Each row is a point. Each copy is the shape, with its points in the same order, turned, moved and blurred by noise. Is it also mirrored, or only turned?
In the rows, zero is written as 128.

Shape:
[[ 84 160]
 [129 176]
 [172 111]
 [161 167]
 [160  76]
 [182 111]]
Copy 1, 6 rows:
[[131  70]
 [169  99]
 [126 169]
 [177 138]
 [ 90 178]
 [128 182]]
Copy 1 is: mirrored
Copy 2 (6 x 2):
[[103 181]
 [149 170]
 [150  92]
 [170 141]
 [120  70]
 [159  84]]
Copy 2 is: only turned

Shape:
[[132 158]
 [ 92 114]
 [136 124]
 [137 117]
 [ 85  55]
 [164 209]
 [139  97]]
Copy 1:
[[119  97]
 [106 156]
 [142 129]
 [146 130]
 [132 214]
 [112  40]
 [156 149]]
Copy 1 is: mirrored
Copy 2:
[[156 130]
 [ 97 135]
 [126 107]
 [121 102]
 [ 41 110]
 [212 129]
 [106  93]]
Copy 2 is: only turned

Shape:
[[ 37  98 195]
 [162 103 108]
 [135 104 133]
 [172 116 167]
 [149 124 164]
 [143 198 111]
 [158 109 136]
 [ 87 110 108]
 [126  90 114]]
Copy 1, 9 rows:
[[107  31 197]
 [112 143  88]
 [120 112 107]
 [157  97  82]
 [152  94 102]
 [195 172 151]
 [125 115  96]
 [100 135 157]
 [100 128 121]]
Copy 1 is: only turned
Copy 2:
[[143 149 249]
 [149 109 101]
 [147 127 134]
 [168 167 112]
 [150 163 131]
 [ 68 162  99]
 [157 138 116]
 [112  97 164]
 [149 101 138]]
Copy 2 is: only turned
Copy 3, 9 rows:
[[ 31  76 165]
 [159 121 112]
 [123 115 124]
 [107 138  69]
 [ 96 140  93]
 [125 198 145]
 [134 125  99]
 [121 104 180]
 [140 100 126]]
Copy 3 is: mirrored
Copy 4:
[[ 59 129 228]
 [116  72 102]
 [112  77 133]
 [146  46 150]
 [138  78 159]
 [184 146 115]
 [125  67 131]
 [ 82 132 128]
 [ 89  86 120]]
Copy 4 is: only turned

Shape:
[[170 160 181  20]
 [131 131 128 135]
 [ 94 161 129 161]
 [159 126 107 153]
 [108 137  69 151]
 [ 96 108 116 125]
 [154 114 151  87]
 [139 138 114 192]
 [104  89  89 159]]
Copy 1 (9 x 4):
[[ 13 104 153  81]
 [127 135 143 136]
 [145  86 164 166]
 [142 159 150 155]
 [139 128 130 207]
 [126 108  93 147]
 [ 87 138 133 108]
 [172 140 158 158]
 [169 138 102 171]]
Copy 1 is: only turned
Copy 2:
[[ 86  31 186 124]
 [139 140 132 145]
 [111 178 117 134]
 [171 140 115 117]
 [152 194 152 106]
 [141 167 163 165]
 [138  83 169 152]
 [158 165  88 129]
 [176 190 151 155]]
Copy 2 is: mirrored
Copy 3 (9 x 4):
[[145 115 102   9]
 [141 125 122 145]
 [139 168 152 163]
 [173 112 108 164]
 [152 170  90 188]
 [112 142 107 154]
 [135 104 101  95]
 [170 122 138 192]
 [108 131  98 200]]
Copy 3 is: only turned
Copy 4:
[[115 128   7 128]
 [129 118 135 137]
 [ 93  91 161 173]
 [166 131 151 145]
 [115 153 182 168]
 [ 93 137 149 118]
 [131 130  85 108]
 [155 103 185 161]
 [120 145 193 117]]
Copy 4 is: mirrored

Shape (12 x 6):
[[ 96 153 109 165 134 126]
 [184 113 154 120 147 119]
 [158  62  80  73 138  99]
 [166 116 195 113 142 157]
 [ 83 160  68 140 122 170]
 [156  76  87  53 163  73]
 [113 125  93 143  87 108]
 [167  90 163  66 131  80]
 [ 80 109  98 117  72 103]
 [ 49 147  74 131 117 106]
 [ 89 115 161 188 136 171]
 [155  94 144 163 136 123]]
Copy 1 (12 x 6):
[[140 106 103 120 149  89]
 [112  88 167 130 118 173]
 [115 129  92 123  76 217]
 [ 99 114 185 126 168 170]
 [161 172  90 137 134  89]
 [140  97  86 133  81 235]
 [139 128  92  75 109 110]
 [125  85 137  94 125 232]
 [142 145  63  63 130 134]
 [169 137  40 111 145 107]
 [ 73 130 126 128 185  90]
 [ 87  97 145 114 116 131]]
Copy 1 is: only turned
Copy 2:
[[105 115 126 171 137 130]
 [187 125 111  98 136 106]
 [163 231 118 106 118 131]
 [172 107 128  69 171 122]
 [ 89 133 105 183 169 172]
 [147 238 101  89 106 104]
 [124 139 131 155  97 165]
 [163 171 117  40 102 110]
 [ 94 156 154 128  93 180]
 [ 55 152 130 171 114 151]
 [125  89 184 148 177 127]
 [177 125 156 130 134 109]]
Copy 2 is: mirrored
Copy 3 (12 x 6):
[[125 127 138 107 168  92]
 [114 173 113  95 164 196]
 [154 154  71  72  82 180]
 [ 72 167 156 106 158 206]
 [ 94 117 114 125 128  65]
 [173 191  83  75  75 179]
 [149  94 112 118 142 126]
 [156 176 130 101 111 223]
 [159  81 132 117 102 129]
 [158 113 140 116 108  64]
 [ 73 106 177  70 177 120]
 [117 133 125  66 176 169]]
Copy 3 is: only turned
Copy 4:
[[153 137 100 135  69 105]
 [121 148 146 163 166 121]
 [146  55 151 119 193 130]
 [141 194 162 144 170 124]
 [166 125  85  98  66 151]
 [131  49 128 112 210 100]
 [144  99 148 110  75 119]
 [108 122 175 121 206  91]
 [146  91 158  82  77  97]
 [153  99  93  78  57  95]
 [204 193 136 151  83  91]
 [154 134 152 176 130 107]]
Copy 4 is: mirrored

Shape, 14 rows:
[[175  73 104 169 159 115 133 126]
 [116 112 129 154 126 109  64 118]
 [ 92 134  99 124 184 151  50 167]
 [186 108 136 151 177 128 141  97]
 [169 163  81 164 166 116 106 131]
 [132 113 154 108 196  85  93 123]
 [194  81 118 204 131 176  68 171]
 [125 124 152 124 160 147  91 161]
 [116 182 170 162 138 108 100 143]
 [194  89 134 133  96 135  71  88]
 [183 134 100 150 161 207 150  76]
 [180  95 164 182 174  96 151  65]
 [118 105 193  95 148 162  80 181]
 [162 152 116 168  83 163 145 115]]
Copy 1 (14 x 8):
[[139  97 187 105 139 106 173 159]
 [132 102 136 133  72 141 179 107]
 [ 94  90 159 122  88 141 130  37]
 [171  91 168 123 132 102 124 163]
 [168 139 169  81 108 113 128  98]
 [112  65 167 115  66 134 101 142]
 [183  71 182  98 165 153 216  85]
 [122  79 147 128 115 161 120  95]
 [151 134 144 146  75 189 110 108]
 [181  58 102 109 107 117 197 144]
 [185 105 131 143 182  54 125 111]
 [186  94 190 151 107 100 134 206]
 [100  37 120 141 129 201 114  99]
 [184 153  95 131 154 129 165 129]]
Copy 1 is: mirrored
Copy 2:
[[175  95 134 138 155 142 107 172]
 [131 160 140 176 141 128  97 113]
 [ 65 108 154 170 109  99  70 107]
 [168  95  97 119 126 173 104 153]
 [ 98  91 122 178 101 164 123 179]
 [160  94 144 173 100 146  87  81]
 [135 122  92 167 159  87  53 214]
 [123 112 126 141  97  94  83 124]
 [132 158 142 152  46 124 112 140]
 [170 164  61 170 161 146 116 148]
 [101 102  63  83 144 185 118 175]
 [211 124 126 111 119 210  89 154]
 [142 126 104 126  84  47  66  94]
 [116 165  87 125 121 132 152 203]]
Copy 2 is: mirrored
Copy 3, 14 rows:
[[137 105 200 153 114  80 135 154]
 [126 168 158 110  69 125 116 156]
 [ 82 184 176 102 111 172 150  92]
 [ 94 133 171 163 128  39 142 146]
 [ 80 117 185 132  99 103  87 107]
 [135 189 164 101 131  74 130  89]
 [ 94 147 236 135 112 133 110 218]
 [107 183 160 144 143 138 131 130]
 [108 187 122 159 109 122  80 118]
 [ 98 138 150  82 106  72 127 206]
 [ 44 100 147 170 125  62 172 167]
 [139 145 169 180 100  10 123 150]
 [127 215 140 123 171 153 146 150]
 [ 80  96 116 172 111 118 104 186]]
Copy 3 is: mirrored

Shape:
[[152 100  69 147 160 154  71 130 104]
 [107 216  91  60 143  70 138 155 123]
 [175  62 148 152 134  89 152 116 121]
 [141 128 135 114 184  82  84 111 249]
 [ 92 130 114 167  67 101 128 206 104]
 [221 163 105 117 134 159 100 153 142]
 [175 124 159 127 150 133 114 135  77]
 [143 140  87 159 191  85  93 146 170]
 [ 89 141 130 172 137 108 163  73 138]
 [ 68 165 141 145 158 135 129 114 150]
 [132  84 124 171 220 127 155 163 125]
 [122 117  98 160 143 132 111 121 171]
 [158 166 129 194  96 162 175 107 203]
 [ 78  95  85 163 132  95 113 147 192]
 [152  70 120 110 111 108 109  90 113]]
Copy 1 (15 x 9):
[[ 65 145 193 160  96 175 143  99 152]
 [115 176 118 190 158  92 180 209 104]
 [154 180 151  84 107 137 101  82 142]
 [ 35 168  81  90 183 115 103 138 183]
 [191 107 131 184  83 130 153 145 188]
 [ 79 131 142  96 105 199 171 163 108]
 [133 146 206  99 111 144 128 143 116]
 [ 70 161 137 129 165 133 174 112 184]
 [158 162 143 167 198 154  87 109 149]
 [118 113 149 175 197 126 100 143 149]
 [113 116 173 113 153 103 152  44 136]
 [ 93 138 125 150 147 163 114 104 168]
 [151 109  81 118 184 227 109 123 137]
 [103 137  91 176 137 123 115  90 206]
 [117 194 159 135  83 150  75 116 136]]
Copy 1 is: mirrored
Copy 2:
[[159 161 192 141 112 118  72 146  94]
 [ 65  60  80 163 167 135  92 147  72]
 [155 134 121 147  74 134 164 180 142]
 [154  94  77 101  76 225  36 156 126]
 [ 66 107 142  80 122  62 143 171 120]
 [ 88 219 122 145 140 168  91 136 103]
 [ 98 149 174 176 110 153 152 152 126]
 [159 115 145  96 125 170  68 190 101]
 [182  58 125 126 142 129 137 123 160]
 [129  52 149 107 133 148 112 104 132]
 [171 108 190 102  85 173 158 183  75]
 [161 119 132  86 109 128  99 143 117]
 [158 161  79  59 168 165 153 100 163]
 [156  78 119  52  99 102  85 160 105]
 [155 137 128 186  72 105 119 149 140]]
Copy 2 is: mirrored
Copy 3 (15 x 9):
[[198  97 180 137 143 145 147  91 124]
 [149 186 110 165  82  87  69 137  59]
 [121  90 160 140 175 118 164 197 150]
 [225 149  94  86  86  72 150 163 179]
 [108  75 120 100 199 108  70  92  63]
 [173  96 165 130  79 171  82 127 166]
 [111 139 191 118 148 172 132 147 117]
 [234 134 136 128 155 100 116 129 148]
 [115 149  71 157 179 110 161 120 152]
 [148 176  71 121 152 132 149  99 129]
 [204 127 122 142 203 174 155 171 119]
 [179 104 102 115 148 115 146 109 149]
 [119  85  51 129 137 148  94 124 204]
 [192  89  79 108 157  78 143 118 117]
 [120  89 176 130 124  99 187 140 127]]
Copy 3 is: only turned
